Each row is a point. Each copy is the shape, with its points in the same order, stretched, turned, moved and blurred by noise. Is it also mirrored, or only turned?

Shape (7 x 3)
[[ -8  26   4]
 [  7 -39  -7]
 [-24 -41 -55]
 [-45  55   7]
 [ 22 -58 -88]
 [-13  -4  32]
 [ 32 -17  10]]
Copy 1 (7 x 3)
[[ 15 -22  27]
 [ 17 -27 -37]
 [ 65 -23 -43]
 [ 34 -34  56]
 [ 57  13 -61]
 [ -1 -43   3]
 [-13  -1  -7]]
Copy 1 is: mirrored
Copy 2 (7 x 3)
[[  29   21  -10]
 [ -56  -13   -6]
 [ -51  -39  -63]
 [  89    5  -44]
 [-100   -8  -51]
 [  -1  -13    4]
 [ -36   22   30]]
Copy 2 is: mirrored
Copy 3 (7 x 3)
[[-31 -32  21]
 [ 27  35  -6]
 [ 41 -11 -71]
 [-82 -50   4]
 [120 -14 -66]
 [-32  30  11]
 [ 19  17  31]]
Copy 3 is: mirrored
Copy 4 (7 x 3)
[[ -46    0   -2]
 [  36    8  -28]
 [  38  -64  -58]
 [ -78  -35   20]
 [  58  -41 -121]
 [ -10   11   35]
 [   7   48  -26]]
Copy 4 is: only turned

Shape (11 x 6)
[[  8  11 -14 -36  10  26]
 [ 19 -32  -8 -19  28   2]
 [-16 -11   1 -28   3   1]
 [ 22 -22 -10 -42 -47   1]
 [ 17   9  14   2  13  -6]
 [-18  12  56 -47  25   9]
 [ 20 -16  12 -45  37   5]
 [ 25  -2   4 -48 -15  15]
 [-37   9  45 -40  32  13]
 [-14   1   3  30  40  10]
 [ 15 -38  -8  99  26  54]]
Copy 1 (11 x 6)
[[ 62  -9   8   0  36  13]
 [ 41 -20   2 -22 -10  20]
 [ 21 -10 -10  26  12  31]
 [ 41 -43 -46   1  30  25]
 [-11   2 -13 -36  -1  -2]
 [-36 -18   7  23  23  38]
 [ 38 -31  17 -22  13  31]
 [ 36 -38 -12 -16  33  16]
 [-28   1  17  46  25  38]
 [  2  42  28  -2 -26 -10]
 [  7  55  66 -20 -85 -93]]
Copy 1 is: mirrored
Copy 2 (11 x 6)
[[  6 -45 -10  16  11 -26]
 [ -2 -32  35  20  25 -10]
 [ 15 -18   1  28  16   0]
 [ 41 -39   7 -25  17 -25]
 [-11 -27  16  15  -8 -10]
 [ 20 -35   3  63 -16   6]
 [  5 -40  33  39  11 -18]
 [ 26 -55   1   3   3 -25]
 [ 13 -28  -2  75  -5  15]
 [-30 -15   9  36   8  21]
 [-63 -49  17 -21  13  58]]
Copy 2 is: only turned
Copy 3 (11 x 6)
[[ -17    5    4   23   -9  -11]
 [ -28   -9  -44  -20   -2  -12]
 [ -29   12  -11  -23   20   12]
 [  -6   51  -65    1   43   17]
 [   3   -2   -5    4   17  -41]
 [ -73    5   57  -11   57  -29]
 [ -53   -5  -14    3   19  -25]
 [ -22   32  -25   29   31  -17]
 [ -71   -8   62  -30   38  -22]
 [  -5  -23   23  -35  -38  -22]
 [  43   -4  -26  -61 -121  -46]]
Copy 3 is: mirrored
